Rows are points. The points of each table are mixes of a few directions, plus a little noise. Count the directions of each table, and those that both share. Where both have some left over, give the other angles between the two spaces (their principal angles), to ten degrees, smallest first.
In the rows, 128 means zero.

First (7 x 3)
[[133  95 142]
 [146  96 171]
 [115 144  97]
 [130 123 132]
 [114  81 104]
 [132 180 129]
 [128 178 121]]
Second (6 x 3)
[[119 128 147]
 [156 180  89]
 [103  88 165]
 [135  91  97]
 [123 127 139]
 [131 153 131]]
Directions: first 2, second 2, shared 1; angles 50

First (8 x 6)
[[100 140 146  77 191 128]
 [130 130 118 144 121 135]
 [118  98 110 158  99 142]
 [130 173  93 130 190 137]
 [110 115 128 144 113 147]
 [116 144 164 129 107 144]
 [178  93 119 105 108  68]
 [142 131 145 137  94 123]]
Second (7 x 6)
[[131 172 157 112 143 129]
 [126 102 111 137 120 127]
 [121  27  61 165  94 125]
 [130 159 149 116 139 129]
 [131 166 153 114 141 129]
 [130 161 150 115 139 129]
 [126 108 114 136 121 127]]
Directions: first 4, second 1, shared 1

First (8 x 9)
[[122 124  78 122 168 172 113 136  89]
 [128 128 127 128 129 129 128 128 127]
 [121 124  73 122 172 177 111 137  85]
 [124 126 100 125 151 153 119 133 106]
 [140 135 219 138  55  47 156 112 200]
 [130 129 141 130 117 116 132 126 138]
 [130 130 147 130 113 111 134 125 143]
 [129 129 138 129 120 119 131 126 136]]
Second (9 x 9)
[[ 80 108 157 160 111 200 107 139 143]
 [124 124 116 122 135 146 112 138 112]
 [202 131 115 110 133  72 116 156 130]
 [ 73 132 132 121 123 122 115  88 124]
 [163 117 139 155 127 136 129 152 155]
 [170 140  93 125 160 107 166 126 118]
 [161 130  86 138 170 113 132 119 127]
 [116 142 132  96 114 116 148 127 103]
 [ 62 128 182 126  80 140 126 109 140]]
Directions: first 1, second 5, shared 1

First (8 x 12)
[[142 109 134 132  91 115 117 146 110 169 142 129]
 [101 147 121  88 165 116 132 103 151 103 142 123]
 [139 112 134 171  93 119 110 171 122 124  96  80]
 [125 111 128 150 149 187 148 103 110 154 114 167]
 [110 155 143 114 104 115 107 164 165 117 157 119]
 [131 171 138  57 135 138 133  94 168  90 150 122]
 [146 132  99 159 177 118 158  95  99  90 100 170]
 [128  87 127 154 108 117 119 147  99 176 122 113]]
Second (11 x 12)
[[124 119 125 169 140 154 134 136 120 123 101 133]
 [128 131 129 110 124 117 124 126 133 127 135 117]
 [129 121 124 170 138 155 137 133 116 130 109 152]
 [136 145 133  50 106  81 117 114 142 137 179 120]
 [134 136 130 100 119 111 126 121 130 135 152 137]
 [156 148 129  81 105 104 136 107 115 167 200 219]
 [142 143 130  76 110  98 126 114 129 147 177 160]
 [116 118 127 159 141 145 128 138 130 113  93  97]
 [129 129 128 124 127 126 128 127 128 129 131 130]
 [112 105 123 217 156 181 137 148 118 108  57 107]
 [104 114 129 150 144 136 116 144 145  93  73  35]]
Directions: first 6, second 2, shared 2

First (11 x 18)
[[155 124 107 123 132 152 152 131  85 128 108 136 158 118 125 122 106 111]
 [170 115 131 119 108 117 130 147 166 118 145 133 121 133 176  87 117 129]
 [154 123 122 125 113 114 124 133 167 119 129 142 113 118 161  92 124 121]
 [166 117 129 121 109 116 128 144 168 118 141 136 118 129 173  87 119 127]
 [ 91 131 143 129 153 157 142 128  53 144 134  96 162 156  77 191 128 145]
 [128 139  94 134 135 136 133 106 110 127  85 156 133  90 109 122 124  99]
 [ 24 139 201 140 144 102  84 126 151 145 191  67  92 190  84 213 182 192]
 [104 147  99 141 134 118 113  94 141 126  86 160 107  83 104 124 142 102]
 [152 123 107 122 139 164 161 133  57 133 106 130 174 124 111 136 101 112]
 [120 125 150 127 122 115 117 137 154 128 154 114 114 147 140 130 138 146]
 [142 126 125 127 118 117 123 129 157 122 129 138 115 120 149 105 128 124]]
Second (9 x 18)
[[134 116 178 116 133 136 153 180 113 126 135 115 164 164 126 160 150 153]
 [132 145 138 126  90 104 128 109 197 128  96 177 120  74 154  92 164  99]
 [117 119 140 128 153 140 133 152  91 127 137 104 140 162 104 164 127 149]
 [158 106  94 132 175 133 127 172 101  99 106 129 120 150 116 128 105 134]
 [117 147  69 138 119 144 120  56  98 145 117 136 120  82 114 107  91  92]
 [146 117 188 111 125 131 163 191 129 122 116 135 173 152 134 152 166 145]
 [105 141  98 139 129 124 107  86 130 134 126 130 103 106 115 122 118 116]
 [146 138 117 125  80 116 120  86 178 139 147 142 111  94 176  72 114 106]
 [ 95 124 130 136 147 125 101 121 115 133 172  84 102 167 111 155 115 158]]
Directions: first 3, second 5, shared 3

First (9 x 24)
[[105 143 140 161 111 123 144 116 164 124 130 119 134 132 134 179 150 178
  128 129 133 133 119 152]
 [164  81 134  99 167 116 113 140  52 146 117 122 103  90 124  45  73  53
  121 127 112  96 162  97]
 [135 114 129 125 129 123 130 125 115 127 130 126 127 112 133 114 118 124
  126 130 121 114 124 126]
 [131 135 156 135 150 127 124 154 115 157 103 121  91 122 130 127 100 107
  125 123 142 168 175 105]
 [110 157 116 141  60 140 153 111 201  92 155 147 166 127 168 186 172 224
  135 142 134 149  39 149]
 [131 125 107 117 106 132 132 113 139 105 147 139 155 127 136 124 145 146
  131 134 119 109  84 137]
 [119 126 109 127 152 126 114 113 117 125 130 120 141 164  86 125 149  98
  128 119 120  93 155 150]
 [109 125 131 156 120 117 141 105 145 118 136 114 143 128 123 161 150 162
  127 129 121  99 120 160]
 [149 146 129  92 157 147 101 173 103 157 103 144  93 150 119  91  96  63
  129 119 147 191 174  77]]
Second (9 x 24)
[[124  93 142 155 121 104 149  98 117 118 140 107 138  84 140 131 124 158
  123 135 108  69 111 156]
 [122 139 137 141  81 131 151 125 169 112 140 138 138 101 172 161 136 197
  131 140 133 152  70 130]
 [129  91 133 141 155 106 128 106  91 131 129 104 129 111 107 108 119 104
  122 125 108  64 154 149]
 [126  89 149 156 138 100 144 104 103 129 131 101 126  86 130 123 114 138
  121 131 108  69 137 152]
 [135 188 113  87 144 168  93 184 142 153 102 160 102 198 109 124 127  75
  136 115 165 236 169  76]
 [129 117 100 115 131 129 120 108 119 111 143 130 155 146 107 112 148 112
  129 127 114  84 114 146]
 [126 104 134 143 126 112 140 107 119 120 137 115 137 103 132 127 127 143
  124 132 113  84 117 148]
 [131 142 118 112 140 140 113 142 125 135 121 136 123 156 113 120 129 100
  130 122 136 149 147 115]
 [130 189 127 103 115 164 114 179 166 144 109 161 106 169 142 147 127 126
  136 125 166 245 133  80]]
Directions: first 4, second 3, shared 3

First (10 x 32)
[[124 133 128 126 127 124 139 106 112 130 123 137 153 158 139 127 146 137
  113 150 130  99 123 127 115 151 119 131 119 158 124 142]
 [135 120 128 131 130 134 111 162 153 125 136 114  89  82 112 130 100 114
  152  94 126 173 136 129 148  92 142 123 143  81 134 107]
 [110 148 128 120 123 112 171  40  63 137 106 165 230 248 171 123 201 165
   66 216 134  12 108 125  77 222  91 141  90 249 111 183]
 [123 133 128 126 127 124 140 104 111 130 122 138 156 160 140 127 148 138
  111 152 130  97 123 127 114 153 118 131 118 161 123 143]
 [131 124 128 130 129 131 120 145 141 126 132 121 108 105 120 129 114 121
  140 111 127 151 132 129 138 110 135 126 135 104 131 117]
 [131 124 128 129 129 131 120 145 140 126 132 121 109 105 120 129 114 121
  140 111 127 150 132 129 138 110 135 126 135 105 131 118]
 [134 121 128 131 130 134 113 159 150 125 136 115  93  86 113 130 103 115
  150  97 126 168 135 129 146  96 141 124 141  86 134 109]
 [132 124 128 130 129 131 119 147 142 126 133 120 106 103 119 129 113 120
  141 109 127 153 132 129 139 108 136 125 136 102 132 116]
 [132 124 128 130 129 132 119 147 142 126 133 120 105 102 119 129 112 120
  142 109 127 154 132 129 139 107 136 125 136 101 132 116]
 [127 129 128 128 128 127 129 125 126 128 127 129 131 132 129 128 130 129
  126 131 128 124 127 128 126 131 127 128 127 132 127 130]]
Second (9 x 32)
[[123 129 121 130 126 133 130 132 125 125 122 126 126 127 121 127 124 136
  130 138 126 133 131 130 141 121 135 122 121 126 140 130]
 [137 144 158 112 129 122 113 109 119 129 144 136 154 141 131 156 114 117
  109 100 132 101 117 133 106 147  98 145 147 136  86 114]
 [107 145 174  82  89 118  88 126  88 150 137 149 182 163 121 208  23  97
   96 114 130  84 118 143 112 147  88  65 150 146  66 102]
 [145 124 141 130 138 116 129 117 142 133 142 129 128 126 149 120 154 112
  127 104 132 121 120 121  95 145 114 155 143 130 104 126]
 [114 159 131 114 125 152 117 120  96 107 122 129 151 139  87 160  89 163
  109 141 123 116 131 146 174 113 125 128 115 129 137 119]
 [ 99  89  97 135  94 119 134 174 134 156 102 127 101 122 138 113  94 107
  155 172 125 161 142 118 137 111 165  36 111 124 168 143]
 [149 136 133 137 152 129 135 109 140 116 140 124 125 122 134 112 172 136
  126 108 130 124 123 126 116 136 119 182 135 126 119 128]
 [144 117  99 159 155 134 155 128 156 114 124 114  93 105 134  74 201 147
  149 134 127 156 134 118 135 117 153 174 115 116 166 145]
 [135 110  99 154 143 130 151 137 153 123 120 117  93 108 137  81 180 137
  151 142 127 157 135 117 134 117 155 145 115 118 166 145]]
Directions: first 1, second 3, shared 0; angles 70

First (8 x 32)
[[145 139 140 137 105 150 125 126 118 125  87 127 117 187 130 150 153 175
  106 176 130 100 122 126 140 149 140 135 151 115 109 100]
 [120 132 131  98  91  84 121 163 138 117 149  81 120 133 140  87 118 106
  134  99 130 130 154 164 126  96 189 155  69 124 115 146]
 [153 127 145 129 146 145 140 143  88 145  88 123 153 139 133 130 141 157
  126 176 130 130 127 128 143 142  72 113 140 104 132 146]
 [100 162 120 104  97 135 122 126 157 115 128  96 110  81  99 154  99  93
  117  97 160 146 146 170 142 112 168 186  80 151 123 115]
 [149 107 124 144 198 155 166 104 112 155 144 191 137  95 129 115 117  94
  165 112 102 169  86  83 107 117  58  80 164 137 143 139]
 [107 135 112 120 126 106 127 116 144 133 144  84 124  58 136 114 119 115
  100 116 159 130 180 171 144 121 131 163  90 167 159 164]
 [105 105 119 156 144 128  90 119 135 109 156 183 157 149 100 168 126 136
  152 111 103 107  89  66 102 157 110  73 185  98 130 100]
 [147 118 129 139 117 122 133 124 131 129 132 138 105 181 153 105 150 149
  123 141 109 110 120 115 120 129 157 117 147 129 114 115]]
Second (9 x 32)
[[155 125 112 144 181 110 124 121 163 162 167 125 159 130 172 175 166 146
  114  99  91 111 137 141 171 145 157  96 134 173 109 122]
 [ 91 140 139 114  64 150 121 153  95  85  96 128  91 134  74  80  89 118
  141 156 163 144 120 105  92  98 108 168 103  69 157 123]
 [162 133 139 130 160 121 118 121 160 147 131 129 139 118 127 172 168 141
  107 105  90 121 123 157 175 145 170 135 114 171 121 129]
 [ 99 132  93 141  75 167 129 130  99  96 126 144  68 137 110  96  92 151
  135 163 178 147 123  94 122  94 108 141 129  89 127 115]
 [109 118 117 133  85 146 154 123  84 121 116 145  91 140 135  77  88 114
  141 169 172 141 115 107  87 110  90 123 159 100 125 133]
 [171 116 147 116 192 124 129  81 157 128 102 118 158  97 129 150 167 144
  122 104 103 129 142 156 141 166 122 128 137 166 120 150]
 [145 129 148 126 161 114 136 149 136 142 135 120 149 155 146 108 157 129
  131 121  85 117 136 113 122 120 129 116 109 122 152 122]
 [ 64 130  94 125  89 129 108 140 112  94 148 112 135 120 119 123  72 119
  151 129 183 132 148 103  94 115  96 122 134  80 122 117]
 [156 129 162 123 146  93 133 134 145 178 133 129 162 122 141 170 153  90
  110 107  87 110 107 177 149 158 174 123 134 181 118 141]]
Directions: first 6, second 6, shared 1; angles 40, 50, 60, 80, 80

First (11 x 32)
[[123 108 117 105 131 123 118 130 140  74 132 156 144 104  74 183 116 147
  113 143 110  98 157 186 121 110  98  76  48  71 111 143]
 [151 145 146 125 113 115 103 117 136  86 121 163 136 129  77 155  97 132
   89 120 124 102 133 198 105 104 111 120  65  70  99 172]
 [122  88  33 132 152 144 123 158  97 139 187 137 107  96 139 106 139 184
  171 209 177 103 166 156 129 152  63 120 123 127 114 117]
 [106 107 145 121 147 139 154 140 138 133 110  96 122 142 169 145 143 116
  165 121  90 144 138  68 149 138 160  98 156 151 145  81]
 [124 123  90 122 136 122 126 156 138 141 138 124 115  76 115 139 164 144
  114 129 135 129 113 101 134 137 119 134 124 141 119  88]
 [126 125 142 130 119 135 128  97 110 117 136 139 149 165 128 111  97 123
  142 142 139 122 147 170 122 121 116 122 125 117 143 178]
 [161 184 168 151 113 110 118 144 152 165  89 111  96 125 146 111 146  99
   82  62 118 154  64  64 122 129 183 193 173 156 106  94]
 [123 136 174 122 124 125 137 118 145 118  98 118 138 146 131 148 125 102
  120  94  93 140 119 105 133 119 162 115 130 129 138 122]
 [118 111 143 131 144 142 145 133 125 129 118 106 117 162 174 128 121 122
  172 137 104 134 149 100 138 137 147 106 155 138 136 107]
 [ 99 113  98 117 124 133 142 111 113 155 155 123 157 103 120 103 154 129
  133 140 160 143 121 114 142 137 111 137 149 169 170 135]
 [155 167 152 152 105 122 114 104 114 151 126 136 127 159 135  79 106 111
  107 110 158 136 101 145 112 124 136 185 159 139 126 172]]
Second (8 x 32)
[[137 129  87 136 149 135 108 127 122 110 134 152 117 120 100 114 100 151
  100 153 162 105 120 165 106 153  77 154 123 111 126 138]
 [140 140 164 148 152 146 124 104 124 103  92 131 115 205 154 107  60 113
  132 128 120 119 128 144 107 150 128 145 162 114 140 148]
 [151 150 102 130  97 102 112 159 135 159 152 134 115  62 104 131 180 141
   98 113 147 132 104 122 130 107 133 153 103 131  87 116]
 [138 124 150 124 104 122 123 117 117 109 142 142 143 149 123 142 112 129
  150 140 118 115 165 182 125  95 129  94  84  90 107 175]
 [130 116 142 120 142 129 126 139 143  88 111 134 121 137 120 171 110 133
  133 131  93 110 151 146 124 122 128  88  90  87 109 118]
 [ 72 108 131  94 146 133 159 107 153 125 104 109 171  93  98 155 159 104
  101  95 108 156  97  63 152 146 138 111 146 175 201  89]
 [106 132 114 113 114 117 141 128 137 166 136 113 149  73 110 123 184 117
  103 100 140 157  91  75 148 128 142 147 147 178 157 102]
 [151 125 134 159 120 139 132 144  94 164 152 108  93 185 215  81 119 135
  209 164 136 130 167 127 132 124 148 132 170 137  97 139]]
Directions: first 5, second 6, shared 5

First (8 x 32)
[[126  75 176 102 123 164 174  98 140 106 134 135  89 115 134 104 165 109
  118 113 120 103 145 144 149 121 142 110 105 126  78 148]
 [114 118 113 113 156 136  97 132 114 164 113 128 147 137  91 127 116 121
   89 115 156 177 139 162 126 159 150 140 133  96 135 103]
 [143 114 164 128 103 137 158  98 122  96 130 116  97 117 146 142 150 150
  154 131 129  97 138 104 154 117 135 102 104 151 106 145]
 [123 157 103 140 139 108  92 150 124 155 130 126 155 130 118 130 106 123
  121 132 136 154 116 140 105 127 119 145 157 115 162 116]
 [144 156  75 150  97 105 164 161 158  76 123 148 131 155 172 134 116 149
  181 155  61  71 111  52 128 127  94 133 100 185 121 132]
 [126 189  56 152 148  88  55 168 104 169 108 118 188 151 102 161  76 153
  124 140 151 184 114 119 108 160 125 156 151 118 191  87]
 [108 103 145 113 149 144 134 134 150 149 145 144 123 116 120  85 139  78
   93 113 121 135 126 176 103 111 122 141 154  97 118 140]
 [141 113 192 127 108 140 149  83 114 108 140 107  91  99 143 139 158 141
  146 127 149 105 138 126 151 103 138  98 121 136 113 153]]
Second (9 x 32)
[[153 102 170 133  70 142 233 106 170  34 147 143  64 118 202 114 174 136
  195 144  54  12 126  59 154  84 100  94  82 198  67 180]
 [116 158  92 138 149 109  85 158 127 165 128 131 163 134 111 125 100 115
  110 130 135 165 115 148  97 132 118 153 162 106 167 111]
 [134 140 117 134 123 121 121 129 120 124 121 123 133 133 128 143 121 144
  137 133 132 130 128 113 133 136 130 126 122 136 135 122]
 [123 168 133 153 131 102 102 149 140 154 159 126 144 104 142 112 118  99
  130 136 125 130 101 151  80  81  92 146 190 113 174 146]
 [123 103 152 112 139 145 126 109 117 139 125 122 119 121 110 125 138 122
  106 115 152 146 141 155 139 136 149 121 124 109 115 126]
 [113  98 121 104 152 147 123 128 127 147 115 138 133 139 100 114 127 111
   92 112 139 157 140 158 133 155 149 136 120 104 111 112]
 [128 132 117 124 141 126  92 120  97 150 109 112 144 136  99 154 115 151
  113 123 167 169 140 136 142 159 154 127 121 114 142 103]
 [140 117 192 132 103 136 156  91 124 103 148 111  90  98 153 131 159 134
  151 129 135  93 132 124 142  91 126 100 128 141 115 160]
 [122 133  58 123 144 122 114 162 130 134  99 146 159 169 109 135  99 139
  118 130 112 151 129 109 132 178 136 148 104 132 128  92]]
Directions: first 4, second 4, shared 4

First (10 x 32)
[[126 127 113 126 112 114 123 124 127 130 154 113 153 110 129 129 114 129
  125 126 106 138 127 135 110 116 135 118 108 141 108 137]
 [120 140 130 135 154 128 126 124 145 136 128 152  96 159 111 131 126 120
  128 121 172 117 136 123 131 115 137 129 163 112 136 133]
 [149 159 146 130 216 156  90 161 164 137  67 171  37 181  90 136 160 135
  115 110 249  94 161  87 177 162 150 174 215 139 177 127]
 [152 125 147 133 121 154 131 114 110 158 164  87 153 127 100 120 147 116
  133 134 102 161 102 148 146 121 112  98 138 128 118 133]
 [136 152 121 140 143 118 112 138 149 141 139 125 122 131  97 128 119 128
  119 117 164 148 144 129 140 139 136 148 161 147 116 134]
 [114 129 136 149 106 119 159 112 113 140 148 136 144 140 136 111 129 111
  132 130 132 144 109 157 128 117 113 126 133 107 125 105]
 [142 123 125 131 116 126 117 121  93 162 177 105 171 123 140 109 156 117
  114 113 132 129  93 152 114 101 148 109 104 165 126 114]
 [109  98 121 106  91 119 148 139 123  67  68 136 134  86 184 140 107 153
  142 152  53 110 144 107 113 161 106 143  65 111 133 123]
 [119 117 119 123  96 114 139 130 122 106 121 120 152  98 151 129 111 137
  132 138  83 135 132 130 115 139 117 133  92 128 116 125]
 [114 109 122 107 125 132 133 117 134 104 115 134 117 125 141 146 111 133
  140 140  87 105 134 111 107 111 126 102 102 101 126 150]]
Second (8 x 32)
[[127 139  76  97 142  80  68 154 169  99 128 102 136  76 131 164  84 150
  108 119 121 117 164  96  78  99 155 119  83 197  86 162]
 [124 123 128 152  93 129 166 104 110 138 150 134 122 147 103 103 117 152
  148 138 106 134 148 137 142 187 158 162 135  88 135 131]
 [115 113 146 144 121 117 169 103 139 116  85  98 105 140 133 128 136 117
  161 158 118 136 124 136 136 123  92 108 121  85 129  97]
 [ 93 138 127 142 124 134 124 152 149 100  99 171 115 120 134 145 102 124
  109 146 135 151 120 113 141 137  63 142 146 116 129 118]
 [103 120 118 125 130 170 100 145 126 136 146 172 118 140 125 141 123 124
   99 128 130 124 100 104 127 124 118 128 137 123 145 146]
 [158 128 123 112 137 106 132 105 131 148 146  70 142 124 121 118 138 117
  152 106 124 120 148 148 105 100 186 110 115 139 106 141]
 [173 125 145 116 137 147 114 136  65 149 156 138 153 133 144 102 181 146
  113 107 141  90 110 137 145 146 168 134 122 171 164 121]
 [129 139 158 132 138 145 149 129 132 134 113 138 132 141 135 122 144  90
  132 121 149 150 108 154 149 108  84 125 167 102 131 107]]
Directions: first 6, second 6, shared 2; angles 30, 40, 70, 90
